Each row is a point. Each copy is the shape, with its points in the same order, stretched, turned, moved and blurred by noise. Say if it was mirrored as well.
(in the rows, 100 means zero)

Shape (8 x 2):
81, 65
99, 140
101, 52
132, 53
83, 126
116, 148
64, 32
73, 146
Copy 1 (8 x 2):
117, 99
47, 86
120, 119
104, 151
65, 84
37, 101
150, 97
58, 68
Copy 1 is: only turned
Copy 2 (8 x 2):
77, 60
79, 153
90, 53
120, 72
68, 116
99, 169
66, 5
62, 142
Copy 2 is: only turned

Shape (9 x 3):
94, 147, 40
91, 88, 98
106, 88, 116
99, 146, 79
151, 89, 141
143, 59, 139
69, 138, 63
155, 75, 89
94, 96, 112
Copy 1 (9 x 3):
94, 17, 24
63, 117, 92
81, 131, 117
124, 68, 47
121, 135, 186
80, 149, 195
90, 70, 9
77, 72, 177
84, 132, 94
Copy 1 is: only turned
Copy 2 (9 x 3):
102, 186, 105
81, 101, 112
96, 79, 118
125, 150, 102
116, 48, 145
88, 37, 148
107, 166, 89
78, 85, 157
102, 87, 108
Copy 2 is: mirrored
Copy 3 (9 x 3):
91, 77, 63
82, 103, 107
89, 101, 117
121, 82, 73
96, 78, 149
66, 98, 163
110, 96, 59
29, 74, 150
101, 105, 109
Copy 3 is: only turned
Copy 4 (9 x 3):
110, 42, 169
98, 90, 91
106, 104, 85
104, 77, 148
142, 114, 84
146, 106, 55
73, 73, 138
152, 53, 91
97, 99, 96
Copy 4 is: mirrored

Shape (9 x 6):
98, 131, 136, 147, 124, 82
89, 117, 86, 77, 110, 90
91, 95, 110, 81, 100, 96
111, 108, 102, 85, 132, 92
91, 103, 101, 79, 124, 107
95, 126, 99, 81, 114, 108
101, 99, 88, 74, 95, 75
159, 83, 86, 100, 48, 132
90, 96, 76, 123, 128, 110
Copy 1 (9 x 6):
112, 126, 39, 110, 135, 111
73, 120, 79, 101, 87, 85
106, 108, 80, 107, 96, 82
84, 133, 80, 84, 102, 90
85, 126, 90, 91, 104, 80
91, 131, 78, 110, 97, 83
87, 106, 77, 97, 74, 91
116, 104, 134, 107, 72, 142
40, 126, 104, 83, 127, 114
Copy 1 is: only turned
Copy 2 (9 x 6):
46, 77, 71, 89, 54, 61
108, 111, 71, 104, 125, 124
98, 117, 107, 88, 123, 111
117, 113, 73, 84, 96, 135
107, 113, 91, 101, 109, 138
104, 120, 74, 117, 108, 121
118, 113, 84, 81, 136, 112
185, 134, 136, 119, 132, 64
117, 71, 90, 121, 97, 122
Copy 2 is: mirrored
Copy 3 (9 x 6):
72, 135, 127, 98, 100, 67
96, 87, 78, 110, 93, 106
100, 93, 85, 90, 105, 108
104, 121, 85, 96, 92, 83
106, 86, 76, 105, 110, 98
95, 103, 82, 118, 112, 101
96, 105, 77, 88, 82, 114
158, 115, 110, 111, 101, 135
114, 62, 99, 123, 94, 84
Copy 3 is: only turned
Copy 4 (9 x 6):
76, 80, 86, 164, 86, 66
114, 107, 128, 88, 80, 86
126, 85, 101, 94, 94, 103
110, 80, 143, 121, 86, 94
116, 77, 125, 94, 76, 96
124, 99, 117, 101, 64, 88
126, 110, 126, 87, 112, 105
151, 135, 82, 104, 101, 195
55, 92, 115, 104, 74, 116
Copy 4 is: only turned

Shape (12 x 8):
84, 84, 131, 77, 45, 142, 98, 64
67, 89, 67, 93, 92, 95, 96, 85
113, 106, 109, 80, 115, 131, 89, 82
93, 68, 106, 87, 94, 84, 107, 99
121, 78, 77, 98, 111, 90, 113, 121
109, 96, 91, 105, 102, 118, 106, 100
129, 117, 97, 134, 107, 76, 124, 122
131, 96, 141, 77, 51, 75, 90, 96
136, 93, 102, 74, 62, 149, 96, 61
114, 62, 113, 97, 90, 116, 81, 99
113, 76, 102, 82, 92, 77, 161, 107
129, 98, 94, 129, 111, 60, 146, 78
Copy 1 (12 x 8):
96, 108, 119, 104, 40, 94, 161, 154
75, 80, 95, 96, 68, 82, 65, 96
83, 120, 82, 88, 101, 77, 144, 97
111, 69, 119, 93, 104, 106, 98, 95
92, 84, 93, 113, 114, 127, 91, 78
104, 110, 77, 108, 90, 104, 118, 98
142, 106, 64, 105, 144, 116, 90, 92
103, 122, 142, 89, 137, 114, 110, 127
51, 134, 83, 104, 60, 114, 160, 157
94, 110, 110, 76, 79, 126, 134, 107
116, 39, 105, 145, 130, 119, 118, 103
135, 61, 53, 88, 152, 115, 95, 127
Copy 1 is: only turned
Copy 2 (12 x 8):
168, 122, 62, 129, 141, 131, 76, 96
68, 102, 93, 79, 147, 71, 66, 85
129, 133, 117, 121, 117, 90, 134, 98
95, 81, 59, 84, 144, 102, 105, 129
80, 81, 83, 55, 118, 106, 117, 93
106, 124, 97, 84, 111, 110, 106, 85
88, 95, 115, 69, 73, 137, 97, 110
171, 48, 71, 123, 95, 129, 88, 137
195, 130, 74, 108, 106, 114, 92, 80
118, 101, 43, 101, 130, 89, 124, 94
112, 74, 74, 44, 145, 164, 102, 133
108, 111, 104, 46, 105, 134, 86, 163
Copy 2 is: mirrored
Copy 3 (12 x 8):
61, 104, 123, 118, 128, 90, 127, 71
97, 77, 117, 94, 101, 115, 101, 73
86, 106, 99, 79, 136, 96, 92, 108
98, 74, 104, 128, 115, 100, 87, 97
123, 94, 92, 106, 123, 128, 87, 111
105, 107, 102, 97, 113, 112, 108, 105
107, 101, 67, 103, 92, 131, 90, 132
55, 105, 66, 140, 117, 109, 65, 97
77, 136, 119, 102, 142, 111, 95, 79
102, 116, 102, 120, 134, 82, 97, 98
102, 70, 103, 127, 122, 150, 102, 126
113, 96, 102, 110, 79, 142, 61, 144
Copy 3 is: only turned
